Rows are points. To make a cloud, some directions were put in groups of two or more. Within a group, all points are equally far from the middle, so they leave a hole (a ring in 2 directions, a hollow ball in 3). The other directions are filled evenly. Then the cloud was stretched, turned, moved and blurred a little. How many holes are there, and how many directions does each take, smallest first?

Cloud (14 x 2):
[[  5  21]
 [-10 -36]
 [ 24 -79]
 [-73 -32]
 [ 43 -22]
 [-11 -79]
 [ -8  18]
 [ 42 -26]
 [ -3   7]
 [-23  16]
 [-32 -49]
 [ 14 -72]
 [ 25  37]
 [ 39   5]]
Holes: 0

Cloud, 22 rows:
[[-81 -19  35]
 [ 16  67 -12]
 [-30 -47 -39]
 [-35  -7 -60]
 [-57 -11 -33]
 [-29  35 -15]
 [-34  17 -23]
 [ 29 -15  -1]
 [ 60 -11  -5]
 [ 43 -27  40]
 [-32  -1 -71]
 [ 41  25 -66]
 [ 14  45   8]
 [ 48  27 -67]
 [ 40   7 -22]
 [ 23 -13  64]
 [ -2 -15 -28]
 [ 80  -9 -12]
 [ 58 -12  17]
 [ 51 -22 -11]
 [-50  46  11]
 [-61  -1  36]]
Holes: 0

Cloud (30 x 4):
[[ 54 -37 -14  -6]
 [-49 -49 -19  39]
 [-54  16  27  13]
 [-23 -19 -23 -53]
 [ -6   3 -29   5]
 [ 43  34 -41  23]
 [-18 -58 -39 -13]
 [ 69  -8  68 -64]
 [ 49  23 -32  12]
 [  7 -50  61 -49]
 [ -5 -36 -59  31]
 [  0 -16  13  62]
 [-29  14 -38 -33]
 [-15  -3   5  -1]
 [ 36 -59 -29  14]
 [-20 -49  71 -38]
 [-33 -10  42 -25]
 [ 57  12 -32 -31]
 [-18   3 -72  28]
 [ 29 -22 -20  -2]
 [ 60  -9 -46   9]
 [-11  16  17 -94]
 [ 62  14  28 -80]
 [-13  39 -77  44]
 [ 10   3  47 -29]
 [-80 -30 -19  75]
 [ -9 -44 -16 -41]
 [ 13 -24 -23 -26]
 [ 12   0   5 -55]
 [ 23   2  33 -63]]
Holes: 0

Cloud (56 x 6):
[[-76 -14  -5  33  22 -38]
 [-68  -8  29  51  24 -18]
 [ 19  36 -35 -49 -30  81]
 [  0  -6 -42   5 -65  -1]
 [ 34  23 -19  -7 -65  72]
 [-22  -5 -60  49 -54 -23]
 [-71 -45  19  33  26 -73]
 [-15  28 -30 -19 -41  84]
 [-28   2 -67  -3 -39 -27]
 [-50  15  -5  43  -8 -40]
 [ 39 -22  13  40 -10  61]
 [-26 -68 -14  29  11 -36]
 [ 43   1 -60  47 -13  58]
 [ 44  54 -74 -15   9  23]
 [ 22  42   4   0  18  57]
 [ 31   0 -53  34 -34 -28]
 [  1  27 -57  67 -23  -4]
 [ 19  48 -44  10 -87  45]
 [-19 -45 -14   9 -13 -41]
 [-21 -23 -59  -6 -39  51]
 [-17 -46 -37  47 -43  26]
 [ 24  18  15  54 -11 -32]
 [ -9  18  17   3   3  78]
 [-22  13 -10  16  -4 102]
 [  2  42  48   9 -26   1]
 [ 42  28 -43  25 -72 -14]
 [ -9  -1 -34  15 -69  33]
 [  0 -33   2  11 -30  74]
 [ -6  42 -58  62 -41  15]
 [-24 -21   3  54  21 -75]
 [ 13 -17  -4  -8 -54   5]
 [-37  12 -21 -15  -7  74]
 [-30   8  36  49  -5  20]
 [-16  15 -26  34 -55 -46]
 [ 30  16 -76   5  18  71]
 [-29 -47 -18  51 -43  16]
 [-21  -2  14  26  55  20]
 [  8  30 -44  57   1  -1]
 [ 40  58 -35  -9 -60 100]
 [-26  27  29 -24   9 -15]
 [-20 -26  -4  81  28 -33]
 [ 49  50 -14   1 -69  65]
 [  6  53  33 -16 -14  29]
 [ 21  23  45   2  -9  62]
 [ 11 -15  -9  31 -52 -34]
 [ 32 -25 -42  10 -21  72]
 [-47  18 -57  60   6 -14]
 [ 30  -1   8  12 -64 -25]
 [ 37  50  23  31 -13 -10]
 [ 29  23 -70  39   6   8]
 [  6  37  -9 -36 -11  75]
 [ 32  -7   6  59  -8 -26]
 [-16  14 -59  53   1 -34]
 [ 68  20 -26  30 -25  38]
 [  0  44 -33  15 -74 -32]
 [ 71  46 -63   7  -5  51]]
Holes: 1 (4)

Cloud:
[[ -16   75  -41   28    6   48    2   41  -17]
 [  39  -85  -16    3  -48   11    8   18    8]
 [  36  -26   23  -33   -8  -39   25  -23  -20]
 [ -30  -84    6  -55  -32  -41   -6   68   -4]
 [  31  -13   19    8   44  -20   12   41   35]
 [ -62  -51   38  -64  -38  -23   17   37   16]
 [  -4  -79   51    6   -2   47   17   36  -23]
 [   8  -82  -19  -48  -12  -45  -31   62   -1]
 [   6  -44  -37  -20  -41   -3   39   47   51]
 [ -49  -29   22  -34    4   76  -23  -10  -27]
 [  14   19  -31  -41    5  -32  -25    8   23]
 [ -46  -60   55  -33  -50  -59    9   11    5]
 [ -73  -38  -25  -23  -37  -54   45   89  -14]
 [ -68  -76   -6  -43  -40   26    3   55  -22]
 [ -61  -39  -23   22  -37   57   51   33  -47]
 [   3  -42  -41   -9   -4  116   10   26  -19]
 [  -1  -14  -25   13    2  113   27  -20  -13]
 [ -26   48  -35   68    2   10  -13  -12  -33]
 [ -37  -18  -41  -18  -47  -33   69   39  -23]
 [ -10  -57   43  -52   14    2  -16  -41   10]
 [  14  -54  -35  -53   51   20   39    7  -34]
 [ -56  -43  -13   20   19  -55   28   66   14]
 [ -36   52  -54  -12  -10  -45  -41   17  -11]
 [  -4   29  -50   20   21    0  -30  -18   38]
 [ -26   13   21   -6  -35  -57    1   76  -48]
 [  -5    0  -45  -13   64   83   -7   32    5]
 [ -32  -32    2  -32  -62    1  -29   73    8]
 [ -16    9    3  -23  -52    7  -48   62  -15]
 [  59  -60   -8  -40  -10    3    4   14   48]
 [   4  -49  -21  -22  -10   20  -49  -42  -29]
 [  26  -53   13  -21   -7  -48   48   51   31]
 [  13  -32  -17  -44   11   74  -18  -22  -22]
 [  13  -75  -23   11  -24   38   35   35  -35]
 [  -4   -5  -27   43  -18   49    6  -26  -30]
 [   6  -46  -34  -37  -28  -29   -7   48   46]
 [  15  -14  -31  -41  -36    0   10   12   39]
 [ -60   37  -11   43   14   56  -29   53   10]
 [  -8   16  -15   -6  -11   93   13   39  -13]
 [ -58  -42   -3    6   15   39  -35   -5   44]
 [ -49  -52   72  -14  -32  -16    9   23  -11]
 [  37    5   20   -9   19  -19   -2   40  -60]
 [  19  -62   10   14    8  -59  -10  -37   -7]
 [ -17   65    0    4   51  -46    3   -2  -22]
 [ -73  -54  -27   22    0  108  -30   11   -5]
 [ -32   48  -18   40    0  -59    2  -28   -9]
 [ -67   71   14   22   30  -11   -4   48  -49]
 [   9   -5   29  -11  -33  -48   27   58   43]
 [ -66  -19   26  -36    3   36   57   44  -25]
 [  36  -47  -56   32   66    1   21    8   31]
 [ -21   57  -48   21   30  -10   48   20  -12]
 [ -56   61   21   53    0   61  -45    1    4]
 [  11   -6    8   41   69   33  -18  -35  -47]
 [ -80  -60   23   -4  -36  -18  -20   16  -26]
 [  -3  -30  -33   12   50   29   -1   27   57]
 [ -14  -34   22   -7   10  102  -26  -21   12]
 [ -17   -6   30  -37  -22   66   -3   17   26]
 [ -63  -10   16   -5  -15   58   63   56  -35]
 [ -18   48   43  -32  -17  -14   35  -10  -26]
 [ -25  -24   27   -6  -75  -52   29   73   -9]
 [ -39   66   -5   61   29   64  -23    0  -12]
 [ -55  -68  -15  -53  -15   -8   10   77   31]
 [  44  -40  -23    8   -4   54   17  -35   -2]
 [ -17  -18  -32  -18   -5  -56  -55   51  -12]
 [ -40   37  -26    8   53  -10  -21   23  -58]
 [  18  -86    7  -69    0  -26  -10   35   42]
 [ -52  -28   32  -18   27   -7  -11  -40    6]
 [  24  -60  -41   10   50  117  -27  -49   -8]
 [ -73   31  -21   16   43   32  -48  -11  -48]
 [ -11    9   10   -6  -30   27  -39   77   -5]
 [ -61   10   10   18   40    5   33   71   -9]
 [ -45   -3   22  -61  -53  -84  -10   48   28]
 [ -46   28   -4   12   15   72  -65  -39  -25]
 [  -4  -10   31   -4    4   65   42   32  -23]
 [  10  -27   18  -38   27   43  -41  -57  -30]
 [ -29   21   27   46   32  -13  -25   57  -35]
 [ -52  -36   25  -17  -49  -18  -24   12  -51]
 [ -89    3   36    2    7  -18    5  -18    4]
 [ -45  -63  -18   -6  -13   25  -19  -23   52]
 [ -44   32  -52  -24   59   28   -2   15  -24]
 [ -32   24  -45  -19  -15  -40  -42   41  -23]
 [ -23 -108    5  -28   33   83  -15  -17   30]
 [  -3 -102  -44  -23   35   15  -18  -51   17]
 [ -31  -47   55  -55    3  -23    0   63  -11]
 [ -48 -111  -15  -58  -32  -22   38   33   13]
 [ -47  -53  -32  -16  -54  -29   66   56  -20]
 [   2  -76    7  -72   15    7    6   28   37]
 [  36   -5  -39  -28   12   -4   -8   15   36]
 [ -73  -87   32  -37  -17   12   31   29   -2]
 [  -7  -18   -5   14   12  -97  -32   44  -29]]
Holes: 3 (2, 2, 3)

Cloud:
[[ -9  28 -79   3   7 -23 -32 -53 -24]
 [-39  -9  22   2 -62  33  29 -37 -35]
 [-31  43  24 -38  -1  19  52  28 -18]
 [-45  17  55  15 -19 -15 -82  72  -2]
 [-65  14  -1 -26 -19 -10   8  35   9]
 [ -8  37   9 -11  -4   6 -19 -37 -80]
 [-19 -37  39 -33   9 -12 -46  64 -26]
 [-20   1  32 -24  -9 -56 -46 -41 -42]
 [-13 -10 -40  31 -19 -55  -7  22 -12]
 [-33 -22   6 -28 -20  -5  29 -37 -67]
 [-23  58 -75 -20  -1 -15  -3  45 -15]
 [-34  11   1 -29 -37  -8 -57  91 -77]
 [-79  45  11 -29 -20 -38  -4 -44 -26]
 [ 25   9 -65   6  -7   5 -39 -27 -44]
 [  0  92 -14  -5  12 -43 -18 -43  78]
 [-76  32   1 -46 -19 -32 -35  68 -70]
 [-54 103 -27 -79 -36  -1 -80  33  19]
 [-37 -21  51  -7  -9 -28 -14  64 -79]
 [-41  74 -51  16 -35 -65   3 -22  49]
 [-74  75  11 -33 -40 -41  -7 -26  12]
 [-45  -9 -26  -8 -29  -8   5 -67  -1]
 [-30   6   2 -39 -42  -5   6 -49 -52]
 [-95  24 -47   4  17 -15 -45  19 -29]
 [ -1   9  26  44 -37  38 -39  37  38]
 [-60  82  -1  16 -55  21 -23  10  16]
 [-31  -9   3 -30 -45 -25 -44 -30 -54]
 [-14  13   0  12  20 -25 -39 -66  53]
 [-41 -16  56  16  17  -2  56   4  13]
 [-43  59   6 -57   4 -58 -87  33  45]
 [-27  26  14  34  55 -67  17 -19 -46]
 [-37  73  32 -68  17   1 -18 -21  -4]
 [-78  71  19 -23 -50 -23 -46 -10  49]
 [-27 -24  -6  63 -11  68  53 -54  -6]
 [ -6 -26   7  48 -20  33 -21  43 -70]
 [ 19  52 -30 -23 -45  26  17  -2  39]
 [  8  -2   7 -60  53 -34 -46 -12 -55]
 [-24  38 -32  50  15 -38 -54  30 -21]
 [ 22 -13 -26 -18  26  -4 -14 -19  32]
 [ 38   0  31  38  43   3  57  -2   3]
 [ 18 -10 -40  44 -38  19 -51 -16 -32]
 [-66  15   2 -65   0  51 -25 -16 -68]
 [ 18  -4   9  14  62   5  25 -72  10]
 [ 25  41 -19 -64  24  -1 -95   6 -18]
 [ 25  28 -38  11   4  24 -23  35  48]
 [  8  27  27 -34  26  -3  16  43  -1]
 [ 21  13 -56  22 -20 -11  13  10 -28]
 [-27  21  71  65  27   8  -6  32 -52]
 [-50   1  -7  31   3 -50 -72 -25 -27]
 [  7  44 -20 -76 -27  -5 -45 -40  40]
 [-16 -45  -9  85 -25   5  27 -35 -32]
 [  6  52  24  14  33 -30  -5  33 -45]
 [-38  26 -25 -83   8  -1 -28 -36  -3]
 [ 18  -9 -46  55 -15  -6  38 -31 -22]
 [-46  36 -71  15 -19  18 -55 -52  30]
 [ -1  55  34  32  66 -10  19 -14   6]
 [-50  38  52  16 -26 -37 -98  22  30]
 [-58   4  51  28  34  -1 -64  26 -73]
 [-51  50  23 -45 -10 -40 -72  31 -75]
 [-28  77 -29  -6   2 -24  40   0 -19]
 [-57  37 -13  68 -34 -48 -44 -24   3]
 [-56  61 -22 -16  41 -26  37 -26   0]
 [-15 -39  33 -20  -1 -26  -2  36 -81]
 [  4  31  -3  -8  34 -39 -16  42  30]
 [-47 -12 -11 -28 -56   5 -35  54 -61]
 [-83  67   1 -56  -4  24 -35  27 -55]
 [-27  90 -36 -79 -31  11 -63 -22  15]
 [-44  20 -64   2  10 -55 -34  51 -29]
 [-27  67 -32 -58  -6 -24  -6 -47 -40]
 [-17  29  68  41  36  14 -21 -23 -50]
 [ -4  13 -14 -34  17 -44 -55  67  29]
 [-10  -3 -45  42 -35   7  24 -43  66]
 [  3  26  21  18 -13  35 -68 -38  21]
 [-79  46 -12  -6  -7 -43  10  -5  10]
 [ -6  45 -19 -69  32 -46 -80 -16  28]
 [ -5  62  42 -28   5  28 -27 -40   3]
 [-53  37 -19 -29 -28 -67 -47 -42 -20]
 [-48  13  35  -4 -36  53  36  24 -29]
 [  7  24  -5 -32 -48 -34 -13 -55 -39]
 [-18  24  31  74  53 -29   7 -11 -34]
 [ -3  15 -48  -6   4  69  18  21 -20]
 [  3 -20  82 -13  -2  -3  -9 -35 -43]
 [ 11 -10  21 -45  38 -15 -10  59 -28]
 [-46  17  39  31 -25  12  -8 -55 -73]
 [ 24  15 -35  34 -11 -54 -17 -82   3]
 [  6 -43   3  65  37 -11   6  27 -32]
 [-49  41 -21   7 -14  48 -52 -39  18]
 [-49  11  16 -20  -7 -67 -45  65 -49]
 [  6  21  26 -55  -9  36 -30 -21  -4]
 [-38 -52  35  19   7 -26 -39  66 -53]
 [-38  25  72 -36  22   7  -8  67 -30]]
Holes: 3 (2, 2, 3)

Cloud (92 x 9):
[[ 28 -83   1   5  32  13  20 -10 -25]
 [ 24 -37 -29  54   2  -4 -38 -11 -16]
 [  5  12 -25 -17 -26  71 -44 -21  -8]
 [-25 -41 -24  41  71 -33  80  -3 -53]
 [-26 -37  20  30  -5 -56 -15  -1 -14]
 [-46 -65  33 -24  42 -22  25  25 -53]
 [-17  62  30 -30 -51  18 -36  41  17]
 [-43  -3 -32 -12  13 -11   3 -20 -93]
 [-45 -44 -10  12  30  13  68  32 -81]
 [  7 -31 -39  35  73   4  57 -31 -57]
 [ 33 -33 -19  84  67   2  36   2 -34]
 [ 33  56 -38 -29   7  71  46  -8 -51]
 [ 62   2  27  21 -47 -30 -47  24  16]
 [ 49 -19  18  36  34  14 -13  -5  29]
 [-13 -74  31  58  11  21 -45  16 -41]
 [ 14  28  -9  10 -33  65 -17  -5  28]
 [ 20 -19   7 -13  39  -8  45  11 -71]
 [ 28   1 -19  -1 -12  54 -40  45 -34]
 [-36 -46  43  19   8  33  27 -26 -21]
 [-20   8  26  38   7 -26 -13 -41  -6]
 [  0   0   1  70 -31  11  40 -14 -27]
 [-42 -13 -32 -29  40 100  24  -3 -32]
 [  1  19 -26 -60  22  47  -7 -25 -19]
 [ -7 -31  62  23  35 -29  31  32 -26]
 [ -1 -52  98 -10 -15 -25  22  17  13]
 [-32  27  28 -64 -14  74  40  29 -20]
 [-40 -11 -31  51  11 -35  68  22 -38]
 [ -6  -8  43 -31 -44 -13 -30   4 -49]
 [ 10 -56  32  24 -42 -26  33  54 -38]
 [-15 -33  60   4 -32 -33 -21 -17   9]
 [-75 -51 -66  25  51  33  72  14 -63]
 [-15 -59  23  54  23  10  66  43 -43]
 [ 22 -12   5  -8  34  87 -11  -8 -53]
 [-25   8  80 -33 -38 -95 -14   1  32]
 [ 26 -24  36   2  17 -24 -42  37 -49]
 [ -9 -21  40  68 -35 -64  22  34  27]
 [-64  -4 -23 -36  -6 -13  26  31 -45]
 [-12  -9  -5   1  35 108   1  31 -27]
 [-41 -99 -21   7  44  -5  76  10 -65]
 [ 22 -47  36  -8   7   3  60  30 -58]
 [-27  21  39  63 -30 -24  20   9  11]
 [ 16 -45  -8  84   1 -28  19  16 -26]
 [ 26  34  44 -33 -37  38 -47 -10 -36]
 [-51  31  81 -40 -60  18 -24  27 -12]
 [ 25  15   8 -50  -7  45 -15  -5   1]
 [ 19 -12  12  57 -26 -17  13  22 -35]
 [ -6  10  -5 -19   7   5 -32 -26  56]
 [ 15  -7 -70  30  73  26  51 -47 -51]
 [  7 -85 -15  13  30  14  49  19 -77]
 [-71 -27  38 -43  22  26  35 -10 -30]
 [-13  18 -84 -11  77  75  10   3 -82]
 [ 31 -59 -71  -7  44   1  43   6  -9]
 [-27  12 -23 -38   1  88  53   5 -21]
 [ 24 -27 -61  14  27  47  60  32 -17]
 [ 10 -55  -7  72  61  -8  47   5 -41]
 [-50 -65  61 -27   8 -24 -15  58  -9]
 [ 39  45 -13  -4 -46  78 -30  39 -55]
 [ 51  26  28  22 -57  46 -50  15   3]
 [-12  21 -50 -50   1  30   0 -35   2]
 [-72 -35  -4 -44 -26 -25   2   2 -18]
 [ 32 -10  39   7 -54 -41  -9  24 -21]
 [-73 -21 -29 -17  67  63   9  16 -47]
 [ 12   3  -7   6 -15 -21 -35  48  35]
 [-12 -52 -14  20 -44  -3  49  15 -56]
 [-17 -15 -21  15  34 -45  56  22 -77]
 [ -9 -26  -7  67  49 -38  31  18 -48]
 [-29  37  19 -34  52   4  -2  17  14]
 [ 12  -4 -35 -20  38  75   8 -31 -55]
 [-61 -12  -5 -34  31 -26  40  38 -59]
 [-82  11 -41 -28  58 -17  25  15 -62]
 [-78   0 -43 -48  52  39  42  25 -81]
 [-10   3   8 -34 -54  54 -52  35   6]
 [-64 -30 -72  38  59  -6  81  13 -44]
 [ 13  47  28 -42 -24  45 -89 -11   3]
 [-49 -29  91 -33 -31 -56 -28  -4  54]
 [-45 -45  37 -27   1  -7  62   0  -8]
 [ 56   3  25  37 -44 -19 -30  -3  29]
 [-17 -38 -61 -24  10 -22  10  33   1]
 [ -8  91  28 -19   5  62 -37  -6  16]
 [ 18  11  10   1  -6  36 -55  57  -3]
 [-59   6  -4 -13  32  27  25 -19  21]
 [  0  73 -31   6 -18  81 -28  27 -38]
 [-51  42  33 -70  18  71 -43  -9  -2]
 [ 15  68 -40 -12 -20   9 -19  21 -10]
 [-67   4 -17 -87 -44  16   1   5 -27]
 [-37  11 -50 -63  53  -4  52  21 -36]
 [ 28  15  64  36 -45  12 -20  -2  -4]
 [ 33 -78  46  28   8   3  -5  46 -37]
 [-71  -4   9 -14 -25  20  23 -16 -12]
 [-54 -52 -21   4   8 -28  -6  27  16]
 [ 29  -6  89  -6 -71  30 -20  12 -15]
 [-45  -5  97  -7 -38  49  -2   8   1]]
Holes: 2 (2, 2)

Cloud (87 x 9):
[[ -27    1  -81   49  -12  -19   67  -20    0]
 [  47    9   -2   67  -33  -70   -5  -18    7]
 [ -22   31  -92   46  -47  -48   22  -11  -14]
 [ -12   -8  -38   -1  -14   62   80   28    2]
 [ -59  -36  -33    0   12   77  -26  -56   39]
 [ -11   18   19  -42    5   18   49   23   48]
 [ -40    9  -93   72  -54  -18   14   40   -8]
 [ -19    0    6  -21  -15   45   -4  -87  -10]
 [ -76  -13  -63   41  -39   18   56   12  -65]
 [  11  -30  -15   83   -9   -1   14  -13   -5]
 [ -31  -36   10  -63   47   -9   53   -4    8]
 [  56   18   47   42   39  -39    5   15   17]
 [  23   34    3   12   61  -42   49    7    1]
 [  -1  -70  -36    0   45   40   28  -31   40]
 [ -16    6  -26  -12   63    5   35    4  -45]
 [   5   64  -36  -33  -54   -3    1  -37  -18]
 [ -33  -44  -63   -2  -13   39   70   23   12]
 [ -16  -41  -38   62  -16  -29   41    3   32]
 [  23  -12  -29  -25   56   57  -49  -45   47]
 [ -76  -13  -74   34    0   45   52   34  -51]
 [  -7   59  -25   44  -11  -60   43   35  -47]
 [  37   -6   30  -23   23   -5   -6  -55  -35]
 [  10   42   12   44  -65    8   -9  -12  -30]
 [ -54   -2   -6   53   57   -9   52   15  -21]
 [ -70   12  -75   -1  -18   31   92  -23  -18]
 [   2    4   15   27   20  -54   19   55  -10]
 [ -32   18   21    4  -20   37   59   36  -43]
 [ -16  -35  -63    9   61   31  -17   -8    5]
 [ -26   23    0   38   -7  -77   24   28  -14]
 [ -15    7    4   21  -28   44   63  -22   37]
 [  42   21   34  -63   -4   38  -18  -17   -4]
 [   8  -54   41  -23   84   39   51  -20   39]
 [ -28  -50  -79   -3   12   25    6    7   -7]
 [  20   29   21   24   30   -3  -26   -5   76]
 [ -32   61  -62   29  -72   -7  -11   -1  -51]
 [ -55    7   -7   13   63   55   -7  -33   44]
 [ -27   17   13   11  -54   19  -23  -42  -20]
 [   7  -27  -21   36  -26  -33  -20   -9  -33]
 [ -71  -13  -66   33  -29   46   11   41   25]
 [ -76   28  -14  -40    0   47   75  -36  -16]
 [ -21  -13    0  -60    8   31   31   38   25]
 [ -44   26   14   19  -13    0   77   55  -39]
 [ -48   -5   36   -1   13   69   40    7   -1]
 [  54  -13   -9   39   -3  -17   46  -36    2]
 [ -18   20  -51   35   38   52  -45  -27   46]
 [ -55   -2  -50  -37   22   73   87   -3   15]
 [  15  -40   -2   13  -17  -20   62  -18  -17]
 [  -7   48   31   29   10   27   47    3   20]
 [ -28  -16  -34   36   21   46    4  -72  -10]
 [  37   14  -21   90   -4   -5  -31  -10   -7]
 [  29    5    4  -46   55   81   -2  -26   33]
 [ -19   61  -36   10  -68   -1   45  -42  -20]
 [  11   19  -50   10  -27  -62   27  -21    2]
 [  13  -37  -36   60   28  -11  -20   31   44]
 [ -85   16   -6   17   -4  -36   52   36  -18]
 [-110   -9  -31   21   26   31   73   50  -16]
 [ -44   -3  -38   21  -26   43   58   15   53]
 [ -64  -60  -75    5   -8   41   43   12  -14]
 [  26   36   -4   40    3  -35   13  -65  -18]
 [  -9   29  -34   53  -37    2  -19  -69   39]
 [ -15  -53  -53  -14   23   10    4  -47   26]
 [  16  -19   41  -56   82   64    6  -35   43]
 [ -48   -8  -54   12   25    9  107   -7    3]
 [  17    8   31  -42   47   67   44   -9   49]
 [ -36   39  -12  -20  -29   32   70  -51   -2]
 [  16   27   21   74   -5  -11   22  -37    2]
 [ -35   33    7   37  -25   31   72   26  -16]
 [ -28    8   -2   16  -55  -25   48   30  -66]
 [ -21  -11  -36  -22   -4   71    8  -79   42]
 [ -37   -9  -93   87  -19  -18    6   28   -9]
 [ -47  -65  -29   48   11   18    3  -26   16]
 [ -32  -68  -23  -35   61   19   19   -4   38]
 [  56  -31  -31   -4   16   36  -46  -49   23]
 [ -37  -52  -19   16   30   83  -23  -25   50]
 [  -5    5  -15   44   49   -3   -1    6  -37]
 [  61    8  -21   51   -5   24  -35   -4   62]
 [  31   23  -23  -20  -29   18  -24  -60   57]
 [ -30    9  -45  -31  -18   50  -32   11   -7]
 [  37  -27  -45  -13   38   15  -41  -41   28]
 [ -11    9  -47  -31   -4   69   70    3  -32]
 [ -35   18  -68   40  -50   22   76    7   12]
 [  24   42  -64   40  -21   25  -53  -62   17]
 [  65   -5   59    4   33  -44   -3    4   30]
 [ -63   35  -87   50  -70  -21   41   -7  -17]
 [ -40   14  -36   -4  -37  -13   30   -2  -84]
 [ -47  -46  -13   40   41   50   17  -38   -2]
 [ -11    7   -5  -14   16   48   50   43   47]]
Holes: 3 (2, 3, 4)
